Every row gives one point. The points of each table are mixes of a few directions, plus a little noise. Count the directions of each table, and those that both share. Where both have some left over, give the other angles between the two spaces (their principal angles), to ten degrees, smallest first.

First, 7 rows:
[[ 0.23  0.32 -0.33]
 [ 0.02  0.03 -0.03]
 [-0.38 -0.51  0.52]
 [ 0.11  0.15 -0.15]
 [ 0.12  0.16 -0.17]
 [ 0.26  0.34 -0.35]
 [-0.37 -0.49  0.51]]
Second, 5 rows:
[[ 0.12  0.13 -0.15]
 [-0.44 -0.25  0.37]
 [ 0.28  0.14 -0.22]
 [ 0.23  0.44 -0.41]
 [-0.19 -0.47  0.42]]
Directions: first 1, second 2, shared 1

First, 8 rows:
[[ 0.05  0.42 -0.12  0.21  0.30  0.01]
 [-0.65  0.66 -0.12  0.24  0.75 -0.51]
 [ 0.19 -0.35  0.27 -0.40 -0.42 -0.22]
 [ 0.41 -0.52  0.15 -0.14 -0.17 -0.05]
 [ 0.17 -0.26 -0.02  0.14  0.25 -0.06]
 [ 0.00  0.33  0.02 -0.08 -0.14  0.02]
 [ 0.08 -0.50 -0.11  0.17 -0.01  0.35]
 [-0.24  0.24 -0.07 -0.14 -0.57  0.46]]
Second (8 x 6):
[[ 0.25  0.31 -0.38  0.60 -0.36  0.00]
 [-0.15  0.08 -0.11  0.31  0.32 -0.36]
 [ 0.08  0.14  0.21 -0.15  0.74 -0.45]
 [-0.22  0.04 -0.10  0.06  0.10  0.37]
 [-0.29 -0.15  0.07 -0.21  0.11  0.33]
 [ 0.03  0.01 -0.02 -0.02 -0.16  0.24]
 [-0.05 -0.66  0.17 -0.36 -1.05  0.04]
 [ 0.34  0.21  0.18 -0.18  0.29 -0.15]]
Directions: first 4, second 4, shared 3; angles 90

First:
[[-0.86  0.66  0.02 -0.64  0.36 -0.27 -0.05 -1.11]
 [ 0.17  0.02  0.09  0.00  0.03  0.04 -0.10  0.33]
 [ 0.12 -0.30 -0.13  0.25 -0.18  0.05  0.16  0.01]
 [ 0.01 -0.19 -0.11  0.15 -0.11  0.01  0.13 -0.11]
 [ 0.14  0.15  0.16 -0.11  0.11  0.03 -0.18  0.35]
 [-0.15 -0.54 -0.40  0.43 -0.36 -0.01  0.46 -0.64]
 [ 0.13  0.39  0.30 -0.31  0.26  0.01 -0.34  0.51]
 [ 0.08 -0.25 -0.12  0.22 -0.16  0.04  0.15 -0.03]
 [ 0.37  0.04  0.20  0.00  0.06  0.10 -0.21  0.70]]
Second, 8 rows:
[[-0.09 -0.86  0.40  0.37  0.01  0.18 -0.42 -0.28]
 [-0.03  0.08  0.08  0.11  0.02 -0.11  0.19  0.06]
 [ 0.04  0.35 -0.16 -0.20 -0.06 -0.01  0.18  0.11]
 [ 0.15  0.22 -0.45 -0.60 -0.16  0.36 -0.32 -0.03]
 [-0.01 -0.41 -0.02  0.33  0.37 -0.29 -0.50 -0.13]
 [ 0.18  0.16 -0.59 -0.53  0.05  0.17 -0.57 -0.05]
 [-0.15  0.22  0.44  0.39 -0.07 -0.26  0.80  0.18]
 [-0.09  0.23  0.29  0.13 -0.17 -0.04  0.64  0.14]]
Directions: first 2, second 3, shared 0; angles 60, 90
